Each row of a before or after table is a point. The points were changed in one or more steps. Then noise was added and the rows were shuffled. The steps act on columns, c1 being the first. Write out the steps. A step turns or swaps two columns, mirrors them in a line or flattens them onto one, adds a multiple of one to another, or multiplies or shifts one. Angles are multiples of 10 degrees, from the lower column toward the higher: turns from -170 to 170, lines from 10 to 170 but not 90. Use the fewest steps. Two steps may share a column if one is a turn and the other turns, adds or multiplies; they go together, in the order done. Otherwise the lowest column goes first.

Before, 12 rows:
[[-17  20]
 [-14  47]
 [-10 -48]
 [ 33  -9]
 [-33 -25]
 [ 11 -60]
 [ 53 -22]
 [-26  38]
 [ 34  27]
 [-16  38]
 [ 24 -22]
 [ 42  23]]
After, 12 rows:
[[  4   6]
 [ -3  -6]
 [  5   8]
 [-24 -41]
 [ 20  37]
 [ 14  21]
 [ 17  28]
 [-19 -33]
 [-24 -41]
 [ 21  35]
 [ 10  18]
 [  4   7]]
Steps: flatten c1 and c2 onto the line at 60 degrees

Before, 11 rows:
[[-20   8   1   0   7   1]
 [ -6  -2  13  -7   5  13]
 [ 14  -1   9   7  10   3]
 [ -5  -6  -1   0  15   3]
 [  3  15  -8  -1   7  10]
 [  2   6   9  -8 -19   2]
 [ -7   6  18   0 -23  -5]
 [ -6  -8   1 -12   4   5]
 [-14  17  -9   8   1  12]
 [  6  -7 -12  15  13  12]
 [ -9 -20  -2  -2  -1  10]]
After:
[[-26  11  17   0  -2   7]
 [-59  -2  -9   7   0   0]
 [-16   4   4  16  -2   3]
 [  6   6  -9 -19  -7  -5]
 [ 18   2   7  12  14  17]
 [-18   7   7   4 -12   2]
 [  9  -5 -14   7  -1  13]
 [-20   8 -11 -23   0 -16]
 [-19  19  -4   5  -6   2]
 [ 43   8  -2   9   7  -4]
 [-41  -5 -17   1   7  14]]
Steps: multiply c1 by 3; turn c3 and c6 by -40 degrees; turn c2 and c3 by -110 degrees; swap c4 and c5

Before (12 x 9):
[[ -8  -5 -21  -6   4  13  12 -23  21]
 [  8   5 -30  15 -23  31   9  -9   1]
 [-27  -9  -6 -10   6  22 -25  33  18]
 [-19  -4  38   2  13 -13 -20  26 -36]
 [ 16   5  -2  24  21 -22 -16  14 -19]
 [ -9 -21 -41  24 -19   3  20 -13  -1]
 [-15  16  12  13  26 -18   0   6 -37]
 [  4 -20 -33 -12 -15  17 -12 -28  -2]
 [ -3   0 -37  18  -5  36   1 -41  -2]
 [ 13  -9  26   9  21  -2  10  14 -25]
 [-13  -5 -29 -27   9  22  -3  24 -10]
 [  5  25  27   5   0 -32  -1  12 -28]]
After:
[[-42   0 -36  29  -5  36   1   5  -2]
 [ 22  -1  38  -9  12 -12 -26 -24 -59]
 [ 17   0  -2  25  21 -22 -20  13 -29]
 [ -6   0 -30  24 -23  30  11   9   2]
 [ 22   1 -30 -19   8  22  -4 -17 -16]
 [  3  -1  12   9  27 -17   0 -15 -59]
 [-24  -1 -21   1   4  13  15  -4  34]
 [-14   0 -40  37 -19   2  27  -6  -1]
 [-27   0 -33  -3 -15  18 -15   9  -4]
 [ 16   0  27   2  22  -1  13  10 -40]
 [ 13   0  26  -3  -1 -33  -2   2 -44]
 [ 27   1  -6  -9   7  23 -32 -32  29]]
Steps: mirror c1 and c8 in the line at 40 degrees; multiply c2 by 0; add -0.3 times c3 to c4; multiply c7 by 1.3; multiply c9 by 1.6
